Each row is a point. The points of each table are mixes of a few directions, plus a little noise. Count the directions of each table, and those that both share. Where both have some left over, give the other angles between the two spaces (their principal angles), to ten degrees, smallest first.

First (5 x 3)
[[  9 -16 -16]
 [-60 -12  18]
 [ 38  18  -4]
 [-12   4   9]
 [ 25   6  -7]]
Second (7 x 3)
[[ -5  23  20]
 [ 12   9   1]
 [-13  -6   1]
 [ -4 -26 -19]
 [ -4  30  26]
 [-38 -38 -12]
 [ 52   8 -18]]
Directions: first 2, second 2, shared 2

First (6 x 6)
[[ 10  -5 -30  -8  13  -4]
 [-36   0  29 -51   9 -25]
 [  7  -3 -31 -14  20  -8]
 [  3  -5   0  -1  -9   2]
 [ 18  -4  -3  29 -20  17]
 [ -1  16  36  45 -12  18]]
Second (7 x 6)
[[ -2  -4   6  -3  -9   1]
 [ 37  35 -25  34   1   3]
 [  6  24  -2 -22  -4 -19]
 [ -8 -31 -13  -4  10   8]
 [ -5  34  29  14   0  -5]
 [  7   2   4 -14 -28  -5]
 [-36 -60   1  -3  30  18]]
Directions: first 3, second 4, shared 3

First (9 x 9)
[[  3   8 -38  -3 -38  25 -17   2 -26]
 [  3   7 -31  -3 -31  21 -15   2 -21]
 [  2   5 -21  -2 -21  14 -10   1 -15]
 [  0   1  -3   0  -3   2  -2   0  -2]
 [ -4 -10  47   4  47 -31  22  -3  33]
 [  3   6 -27  -2 -27  18 -12   2 -19]
 [  2   5 -25  -2 -25  16 -11   2 -17]
 [ -4 -10  45   4  45 -30  21  -3  31]
 [ -5 -11  52   5  52 -35  24  -3  36]]
Second (8 x 9)
[[-40  -2  -8 -32  -7   3  -5  37  14]
 [  7  -2  34  60  11  22 -19  -7 -22]
 [ 46  -1  10  22  14  -1  38  -2 -27]
 [-27   2   7  20  -8   7 -52 -27  15]
 [-21  -1   7   8  -2   8 -21   4   4]
 [ -9  -4  -4 -23   2   2  26  42  -5]
 [ 15   3 -15 -15  -4 -14   7 -21   8]
 [ 29   5 -31 -39  -6 -27  26 -25  13]]
Directions: first 1, second 3, shared 0; angles 80

First (9 x 12)
[[ -4   7   6 -18  12   4  15 -20  -2   5   4 -24]
 [  2  10  16  16 -18   8  -3  20  13  15  16  15]
 [  7 -25  -3 -20  16 -10  16  -3  -7  -6   2   6]
 [ -2   4 -18 -20  20 -12   4 -20  -4 -18 -11 -11]
 [ -3  14 -12  -6   7  -7  -3  -9   3 -11  -6  -5]
 [  1 -22   9  14  -9  10  -4  10 -10  10  -4   3]
 [ -6  41 -11 -18  12  -7   5 -21  13 -10   3 -17]
 [ -3   8  11  23 -20  12 -12  13   4  13   3   4]
 [  7 -37   3  27 -18   3 -17  30 -10   3  -8  30]]
Second (8 x 12)
[[ -3  13   5   2  -3   5   0  -3   4   5   4  -7]
 [-15  60  23   9 -15  25   1 -13  20  25  18 -35]
 [ 12 -50 -19  -8  13 -21  -1  11 -16 -21 -15  29]
 [  9 -36 -14  -6   9 -15  -1   8 -12 -15 -11  21]
 [  0   0   0   0   0   0   0   0   0   0   0   0]
 [  3 -12  -5  -2   3  -5   0   3  -4  -5  -4   8]
 [ -3  10   4   2  -2   4   0  -2   3   5   3  -6]
 [ -4  16   6   3  -4   7   0  -4   5   7   5  -9]]
Directions: first 4, second 1, shared 1

First (9 x 18)
[[  7   2  18 -14 -48  -7 -16  60 -32   1 -44  -8  -4  38  35 -17  10  40]
 [  3   0   8   4  -7  -1   2   3  -9   0 -11  -6   1  15   4  -7   1   7]
 [ -2  -1  -2  15  26   4  13 -37  12   0  18  -1   4  -8 -20   4  -5 -19]
 [ -4  -1  -8   5  20   3   6 -24  14   0  19   5   1 -18 -14   8  -4 -16]
 [  0  -1   3  14  17   3  12 -28   5   0   8  -3   4   2 -14  -1  -4 -11]
 [  0   0  -1   3   5   1   3  -7   3   0   4   0   1  -2  -4   1  -1  -4]
 [ -1   0  -5  -7  -3   0  -5   9   2   0   1   4  -2  -7   3   3   0   1]
 [ -1   0  -3  -8  -6  -1  -6  12   0   0  -1   3  -2  -5   5   2   1   3]
 [ -3   1  -9 -13  -3   0  -9  13   5   0   5   7  -4 -15   4   6   1   1]]
Second (10 x 18)
[[ -1 -23  -4  20  23  -9  31  -3  -3  13   9   4  -2   8 -23 -10  -6 -19]
 [ -4  -9  -5  -7  11   6  10  -7  -4   0  13  11   6 -17  -8   9  -3 -12]
 [  1  -7   0   6  -3 -10   7  20  -4   6  -8  -1  -7  13   0  -9   0   2]
 [ -5   9  -3  -7  -8  -2 -31   6  -2   2 -11  -5   7   7  10 -18   9  21]
 [  4  16   6 -25 -28  10 -15  17  -1 -14  -6   2  -4 -14  26  24   1  11]
 [ -4  -1  -4 -14   5  10  -1 -10  -3  -5  13  10   9 -22  -1  13  -2  -7]
 [ -4  -3  -3  21  17  -9  -4 -17   4   9  -4  -9   5  19 -15 -28   3   2]
 [ 12  30  19   5 -27   1 -15   0  16 -15 -18 -20 -15  16  23  11   2  15]
 [  2 -18  -1  18   9 -13  25  14  -4  12  -3   0 -10  18 -14 -13  -4  -9]
 [ -4   7  -3 -18   4  16  -8 -21   1 -10  15   8  12 -28   2  20  -1  -6]]
Directions: first 2, second 4, shared 1; angles 40

First (9 x 20)
[[-15  32  12  17   3   8   1  -2  22  -6  24   0  21   8  15  15   6 -19
    2  22]
 [-27  34   9  24  12  30  -4   6  15 -19  18  14  30  10  21  38  10 -24
   -6  39]
 [ 14 -40 -16 -18   0   0  -3   6 -32   0 -34   6 -22  -9 -15  -7  -6  21
   -7 -19]
 [ -3   8   3   3   0   0   1  -1   7   0   7  -2   4   2   3   1   1  -4
    2   3]
 [ 20   7   9 -10 -18 -45  10 -17  23  28  22 -30 -13  -2  -9 -47  -8   5
   18 -31]
 [  3  18  10   2  -8 -19   6 -10  21  12  22 -15   3   2   2 -17  -1  -6
   10  -6]
 [ -7   7   1   6   3   9  -1   2   2  -5   2   5   7   2   5  10   3  -5
   -2  10]
 [  3 -43 -21 -12  10  24  -9  15 -43 -15 -45  22 -14  -7 -10  18  -1  18
  -16  -2]
 [ 11 -22  -8 -12  -3  -7   0   1 -15   5 -16  -1 -15  -5 -10 -11  -4  13
   -1 -16]]
Second (8 x 20)
[[ -4   6  -8   9  -2   1   4   4   3   5   0   1   6  -4   4   9   5  -2
   -6   3]
 [-20 -23  54  30   1 -27 -15 -19 -23 -33  34 -21 -23  34 -18 -54 -19 -11
   22  20]
 [ 23  -7  40 -60  13  11 -17 -22   9 -25   4   5 -13  19 -11 -23 -23   2
   28 -12]
 [  6   7   8 -19   4   8  -3  -5  10  -5   2   4   3   3   2   2  -4  -2
    6  -2]
 [  3  20 -28  -2  -1  14  10  11  16  18 -11   9  18 -17  14  33  14   0
  -14  -3]
 [-12   4 -19  32  -7  -6   8  11  -5  12  -1  -3   6  -9   5  11  12  -1
  -14   7]
 [  7  13 -22 -11   0  12   7   8  12  14 -13   9  12 -14   9  25   9   3
  -10  -7]
 [ -2 -20 -23  20  -8 -13   7  11 -21  13 -16  -4 -10 -12  -6  -2   6  11
  -14  -7]]
Directions: first 2, second 3, shared 1; angles 70
